Each point is reached from the start by the listed moves, each made 0, 1 or 2 times, or once backwards (-1), plus a little noise. Say if it took an odd or an even number of moves. Then give how often each move was made.

Moves:
(1): [ -8 -22  20]
(2): [21 26  5]
(3): [-26  16 -12]
Start: [ -7 -11  -2]
Points:
[-60  19 -25] => even (0, 0, 2)
[34 39  7] => even (0, 2, 0)
[ 29  -6 -14] => even (-1, 0, -1)

Moves:
(1): [ 9 11 -5  0 -5  5]
(2): [-10   4   9   0   4   3]
(3): [ -3  -4  -7  -8 -14  -1]
(4): [ 3  1 11  2  1 -1]
(5): [ 11   2  -3 -20   1   7]
(6): [ -1 -12  -6  11  -1  10]
Start: [4 9 8 7 1 4]
Points:
[-25  10   1 -10 -21   9] => odd (0, 2, 2, -1, 0, 0)
[ 27  30   3 -38  16   8] => odd (0, 0, -1, -1, 2, -1)
[-12   8  41  60  18  29] => odd (1, 2, -1, 2, -1, 2)
[  1  24  41 -40  20   8] => odd (-1, 2, 0, 1, 2, -1)
[ 13   2   2  38 -10   9] => odd (1, -1, 0, 1, -1, 1)
[ 17   2 -21 -17 -34  24] => odd (1, 0, 2, 0, 1, 1)

Moves:
(1): [ 6 -1  4 -4  7  3  6 -2 -3 -7]
(2): [ 0  9 -3 -2  1 13 -2 -4  2  4]
(3): [11 11 -8  5  6 -8  1  8 -6  7]
(4): [ 8 -1 -8  0 -1 -4 11 -7 -1  1]
(5): [-5  2 -4  5  1  1  1 -4 -4 -3]
(6): [  1   1   9  -2  -1  -7   2 -12  -1  -5]
(7): [ 0  1  1  7 -7  5 13  8 -5 -2]
(8): [11 -6  0 -9 10 11 -2  8 -8  9]
(9): [  1 -12   3  12  10  -1   1   9  -2   1]
Start: [-5 -3 -2 -1  5 -2 -1  5  8  2]
Points:
[ 21 -11  -4 -17  16  33  33  37 -28  -1] => even (2, -1, 0, 0, 1, -1, 2, 2, -1)
[ 23 -51   3   3  44  12  -5  60 -11  28] => odd (0, -1, 0, 0, -1, -1, 0, 2, 2)
[  1  -8  10  47  21 -37   8  32 -17   5] => odd (-1, -1, 2, -1, 1, 2, 1, 0, 2)
[ 26  -8  -8 -37   2  36  25  -2  -1  19] => odd (0, 1, -1, 2, -1, 0, 1, 2, -1)

Moves:
(1): [ 11  -1  10 -15 -14  -3   2  -8   5  14  -3 -11 -17  13]
(2): [ -5  17   4   9   3  -6  -5   8   5   3   7 -12  15  10]
(3): [ 1 10 -2  2  1  6 -4 -8 -6  5 17 12  2 -6]
(4): [ -6  -5   2   5   8   2  -8   3 -10   3   1 -12   1  14]
(5): [17 -4  2  2  2 -2  3 -2  4  4 -2  7  4  7]
(6): [ 0  8 -2  1  7 -3  3 -4 -6 -7  3  3 -5  0]
(7): [-11   8  -5   9  -8 -12  13  -2 -15   8  -5   9  -4   1]
(8): [  2   3  11   2  -8   4   8   0   0  -5 -11   2  -4  -6]
(9): [ -5   1  -2  -6   5   8   6  -8   3  11 -12  -6   4  12]
(10): [  4   4  -4  -3   6  -1  -9   5  -2  11 -10   3   5  -5]
(11): [  3   0 -12   3  -5  10   1   2  -1  -4   4   6  -7   2]
(12): [  3   0  -4   5  -4  -4   7 -12   9   6   2  -4  -3  -6]
Start: [ 18  -3   8  -5   5   4  -6   1 -11  -4  -1   8   2  -6]
Points:
[ 44 -10  24  15  -9  16  18   3  16  16 -45 -17  17  34] => odd (0, 1, -1, 1, 2, -1, 0, 2, 1, 0, 1, 1)
[ 34   6 -35  -3   8  10  18 -43 -14  60 -20   0 -22  45] => odd (1, 0, 0, 1, 1, 1, 1, -1, 2, 1, 2, 2)
[ 53 -27  23 -14  31  -2  -5 -46  16  35  11 -43  -2  57] => odd (1, 0, 0, 2, 2, 1, -1, -1, 1, -1, -1, 2)
[ 34  29  13  33  30 -11  28 -38 -29  20 -28  35  19 -15] => odd (-1, 0, 1, 1, 2, 2, 1, 2, 1, 1, -1, 2)

Moves:
(1): [-3 -6 -6 -2 -8 -3 -4 -5 -6  0 -8 -4 -6  0 -4 -7 -4 -4 -5]
(2): [  3   1  13  -7   5  10   8 -10  -4  -2   5  -5   5   1   2  -8   1  -2
  -6]
(3): [ 0 -1 -3  2 -6  4  2 -1  2 -1 -6  3  9 -7 -5 -1  2 -1 -5]
(4): [ -4  13   2   3  -3   2   7 -10  -8  -6  10   4   2  -4   1   1  -3   0
  -4]
(5): [  3  -2   4   8  -2  -1   1 -13   0   0  10   2  -3  -3  -5  -2  -2 -12
   0]
(6): [  2   4 -12  -3   5   5   2   3   5   1  -4 -14  -2   9   5   3  -7  -1
   5]
(7): [-3  6 -4  4  1  1 -3  2  1  4 -1  3 -2 -6 -3  7  0  0 -4]
(8): [ 11  -4  -7   5   1  -4  -1  -2 -12   1  -8  -1   1   0   3   7  -3  -4
   4]
(9): [  8  11  -3   0   3   1   2  -4   3   7  -3   0   4  15   4   4   9  -2
 -10]
(10): [-1  6 -1 -1  1 -3  3 -5 -2 -4  0  5 -4 -2 -8 -9  1  2  0]
(11): [-4  7 11  3 -2  8 10 -4 -6  1 -6  2 -5  2 -4  2  6  1  1]
(12): [ 3  2 -3  2  2  2 -6 -2  6  5 -1  0  5  1 -2 11 -7 13  3]
(13): [ -5   9  -1  -3   3   0   1 -10   6  -5 -12   5  -1  -2  10  -2  -4   2
  -4]
(14): [ 1 -7 -7  1  4  7  4 -1  5  6 10  0 -4  0  6 -3 -4  2 -6]
(15): [-7 -2  7 10 -3  1 -1  2  1 -7  3 -7 -4 -1  2  0  1  0 -5]
(16): [-2 -7 -5 -1 -1 -4  3 -2 -4  7 -8 -5 -3 -4  8  1  6  5 14]
(17): [  1   0  -1  -3  -3   6 -10  -6  -1  -5   2   2  -4   1   1  -1  13  -5
   1]
(18): [ -9   2   0   8   1   3  -7   3 -10   7   6   0   2   1   0  -2  -7  -2
  -3]
Start: [ 1 -3  2 14 -4  0  0 -4  0  3  7  1 -1 -5  0 -2 -1 -8  6]
Points:
[ 31  -7  14  41 -25  24  -5 -57 -27  -4  11   5  20 -39 -30  21   6 -17
 -23] => even (1, 2, 2, 1, 1, -1, 2, 2, 0, 0, 0, 2, -1, 0, 1, 0, 1, -1)
[-12 -31  16  34   1  40   6 -27 -46  12  56 -35 -26 -10  44  -8  27 -29
   2] => even (0, 2, -1, 1, 0, 0, 1, 1, 0, -1, 0, -1, -1, 2, 2, 2, 2, 1)
[  4   8   6  26  -3  41  14 -22 -15   9 -57  -3  11  10  20   1  -9 -15
 -49] => even (1, 1, 2, -1, -1, 0, 0, 2, 1, -1, 2, 0, 2, 1, 1, -1, 0, 1)
[ -4   3 -41  29 -21  -5 -42 -14  -1 -25 -21 -16 -30  11  10  -5   6 -47
 -33] => odd (2, -1, 0, 0, 0, 1, 1, 1, 1, 0, -1, -1, 1, 0, 2, -1, 2, 0)
[ 36 -13 -18   7 -14  19   4 -41 -14  -6 -47 -29   1   3 -11 -16  16 -35
 -26] => even (2, 2, 2, -1, 0, 1, 1, 2, 1, 1, 0, 0, 0, 0, 1, 0, 1, -1)
[ 48  17  21  -8   7  -1  20 -60 -30  22 -48   2  11  26  27  21  21  -9
   1] => odd (1, 2, -1, 0, 0, -1, 0, 2, 2, -1, 1, 1, 1, -1, -1, 1, 0, -1)
